Rows are points. A path goes straight from each point to the next, and from the last back to the first. The post is the endless flat space through its rows: a point in 2 columns, a line in 3, a plane in 4, and so on, so that a path can go around it. Count how often the path circles the post. Going back the other way cancels.

Post:
[[ 8 14]]
Path (16 x 2):
[[ 48  41]
 [-17  48]
 [-18  11]
 [ 17 -31]
 [ 53  17]
 [ 18  45]
 [-20  47]
 [-18  30]
 [-29 -18]
 [ 29   1]
 [ 18  22]
 [ -3  51]
 [  4  28]
 [-32  10]
 [  2  -7]
 [ 26   9]]
Times around: 3

Post, 7 rows:
[[ -8  17 -17 -26 -17 -30  40  47]
 [-12 -22  19  17 -30 -23  21 -47]
 [-20 -15  40  24  32  -9  11 -30]
 [-13  -5 -14   8 -24 -10 -26  22]
 [  7   1  11  26  24  36   7 -23]
 [ -2 -23  -3 -14   3  38 -46   8]
 [  0   0 -47 -15   4  10   3   2]]
Path (16 x 8):
[[  2 -10 -12 -13  -2  15  39  -9]
 [-30 -14 -22  21  -2  -2  20 -15]
 [ -2  13  14  20  23  25  34 -36]
 [-14  -1   7  29  -4 -10 -39 -12]
 [  1 -24  51   9  10 -17 -48   7]
 [ 11   6  10 -14   0  10 -28 -25]
 [-36   0  12   2   8 -14 -16 -49]
 [-43  11 -22 -12  13  -8  11  43]
 [ -6 -10  -5  12  -8  10  35   2]
 [ 21 -26 -18  -6   9  46  -1  50]
 [-41 -24  -3 -25   1 -29  -1  24]
 [-18  12 -11  15 -11  -6   8   3]
 [-34  14  29 -22   8 -27   5 -20]
 [ -6   1 -19  13  21  -1 -14 -34]
 [-30   8 -60 -16  -9 -37  -9  13]
 [-17 -16 -15  16  18  15  -5 -36]]
Times around: 0

Post, 13 rows:
[[  2   0 -16   1  12  27  -4 -15 -10  26 -17   5   5  20]
 [  5  -3   9 -18   0  12 -10 -23  -1  19 -13   8   1 -59]
 [  0  -5  -6  11  20  24  24   6  10   3   7  17  -9  14]
 [ -1  -4  11   5   6   3  -9  18  19  -2  22 -28 -16   2]
 [-16  13 -19  33  11 -12  -1 -25 -60   1  -7  47   0   5]
 [  3  -3 -12  -4  14   4  -4  14  14 -28  23 -24  10  -8]
 [ 10 -10  27  -6  23   9  -7  -4  18   8 -16 -18  10  11]
 [ 14  -1   3   5  -1  23 -16  11  16 -16 -37 -19  -4  40]
 [-20   7   5   4  19   1  23   5  -3  -1 -26 -19  -5  29]
 [ 22  -2  10  -1 -23  25   3  16  21  21  11  -6  26 -18]
 [  8   0   8  14   4  24  16  -8   3  -5   5 -24  -5  10]
 [  7  13  13 -24 -26 -14   4 -17 -15  -8   9  -3  -3  34]
 [ -7  -9  -7  14   8  -7  18 -11  31   1   3 -19 -12  -7]]
Path, 15 rows:
[[ -2 -16   8  -8  24  12   7 -17  24  -5  22 -11 -16 -12]
 [-10  12  24  -4  12  13  14  -6  -8 -28 -13   0  30  17]
 [ 24   2  18  27  -6  16  12  -5  18 -17  17 -18   3  -2]
 [ 13   9   1   9  15  36  13  17   6  17 -25   5  -9 -18]
 [  9  -6  -4 -10  23  12  17 -18   4   1 -19   1  -9   8]
 [  9  -2  12   9  -5  20  14   8 -13 -24 -11 -10  10  -7]
 [ -3  -7  11  20   2  16 -13   5   1  -4 -26   1  -5   9]
 [-24   8  13  20   2  14  -4   8   4   3 -10  13   1  -5]
 [ 15   9  12 -13  15  28 -12  10  16 -18   5 -23  -9  30]
 [  0  18 -24   9  17   7  -4  -2   5  18  -6 -22  -4  22]
 [ 13  -3  -4 -36  18   6 -26 -13  -1   2  -8   3 -13  15]
 [  0  -4  20 -10   5  16  -8  20  -8  26   4 -28   0  -7]
 [ -9  -8   0 -37  -2  25  20 -11   7 -12   3 -17  -6   3]
 [ -2 -10   0   7  -7  -2   7  -6  31  14  -6  14   6  26]
 [-16   1 -20   2  -6  16   5 -25  10   3 -21  -2  19   6]]
Times around: 2

Post (17 x 18):
[[-23   4 -19   0 -33   1  14  -2  -8 -33  24 -18 -20  -3 -14  26  20   4]
 [-15   4  -6  19 -31  -7  -1   2  32   9 -13 -21   6 -33  -1   8  22  -9]
 [ -6 -24  -4   1 -10   6 -11 -24 -37  -9 -12  20  -7  11  11 -21  -8  -8]
 [ -3   2  -1  -6 -17   1   4  -5  38  22   2  26   1 -10  41   1  -6  10]
 [  8   0  19  21 -14  22  19  -4  -7  -7   3 -17 -13  -1  14  21  25  23]
 [-17 -27 -16  19  -3 -31  10  33  -8 -33   9  26 -11   6   8  -5   5 -19]
 [ -5  13  30  29 -32 -24 -10  27   6   2  29 -24  -3 -29 -21  -6  -3   3]
 [-23 -38 -16  14 -21  10 -16 -18   3 -11   1  -2 -24  10  18 -17 -16  11]
 [  2  11  15  -5  21  -2  -1 -14  19 -22  -5  16 -19 -15  -8   2  10  26]
 [ -4 -11  30 -17 -16  28   1 -19   6 -10  -7 -23 -15  21  14  34   1 -17]
 [  0   9 -15  23 -18  -9   1  15  12 -11   0 -15   1 -19 -15  12 -21   3]
 [-22  -1 -13   7   5 -54  11   1   5  12  21 -19  -5  -5 -49 -17   9  25]
 [ -7   5 -10  16  21 -11 -18 -37 -14  -1  14  -4 -15  10  28 -11   1   4]
 [ 14   2 -14  -7  -4   0 -25   1  26  12  -6 -11 -10   8  14 -17  28  26]
 [-18  13 -21  13   9 -21  18  30   6  -1  25  10 -36  -5  -7  -9  14 -13]
 [-44 -31 -17  17   1 -25  -2  25   5   0  31   9   3   4 -59  18 -14  -8]
 [-41 -20 -33   4   6 -12  -9  -1 -20 -12   6 -43  16 -17  -8 -44   8   6]]
Path:
[[ -4  26 -11  42 -51 -11   7  -1 -13  28  16  -3 -19   9  24 -16  32 -33]
 [ -7  13 -10 -12   7 -15 -15 -11  26   4 -29  -3  -9  17 -11  -4 -10  23]
 [-44   2   2  12  -6   6  -3   0   6  -8  17 -42 -37 -21 -20  13  13  20]
 [ 11   4 -33  14  14 -28 -23  -1  -4   3  28 -26 -15   4   5   1  -9  20]
 [-16 -19 -21   7  -4 -33  -3  10  26 -21   8  -2 -10 -24  -7 -37  -9  20]
 [  5  -8   0  -6  -3   1   3  11  20 -23  17   4   6 -20  -6 -36  -3  53]
 [ -4 -29  -2  49  -5 -27 -21  13   4  -3  26  12 -19   8 -30 -32 -23  32]
 [-45 -10  -2  19   7 -43  16   5   7  -9  -7   3 -16  -3 -38 -19 -12  -2]
 [-22  15  -7  -9  15  -1  -1  -1 -18  -4  14  13  10  -4  22  12  -2  21]
 [-22 -35  17  44 -30 -33  -3  -2  -4  10  23   1   5 -11 -14  37  37   7]
 [ 38   0  16  -5  15  -8  -1   6   4   4  -1   5 -11  -7 -15   8  23   2]
 [ 11   1  -8 -40  16 -13  -3  23  17 -16   7  13 -23 -10  10 -39 -12 -24]
 [-25  -3  -2 -33 -16   9   4 -45   6  17   1 -18 -15  10  -4   8  25 -28]
 [-40 -11 -18  11 -38  26   1  22  -6  -6  22  -4 -12 -20  44 -60  13 -42]
 [ -7  37  -5  17 -20   4   3  18  21 -27 -21 -26 -27  -8 -17  -3 -32 -19]
 [-28   3 -22  25 -19   8 -20   8  15 -37 -15 -10  -6  -5  21  26  -3   1]
 [-35  -6  14   4 -26  -6  -9  -7 -23  27  15  -3 -16   1  12  -2  10   1]
 [ 10   1  11 -32   9  14  -2   2 -20   6   8  38 -22  -3  14  16  16 -15]
 [ -2   1  -9  25  25   0 -19 -18  -3 -11  27 -34 -26  -1 -29  -3 -23  33]
 [ 14  11 -13  14 -13 -19  -2   4  -9   6  22   1 -23  22   3 -12  10 -31]]
Times around: 3
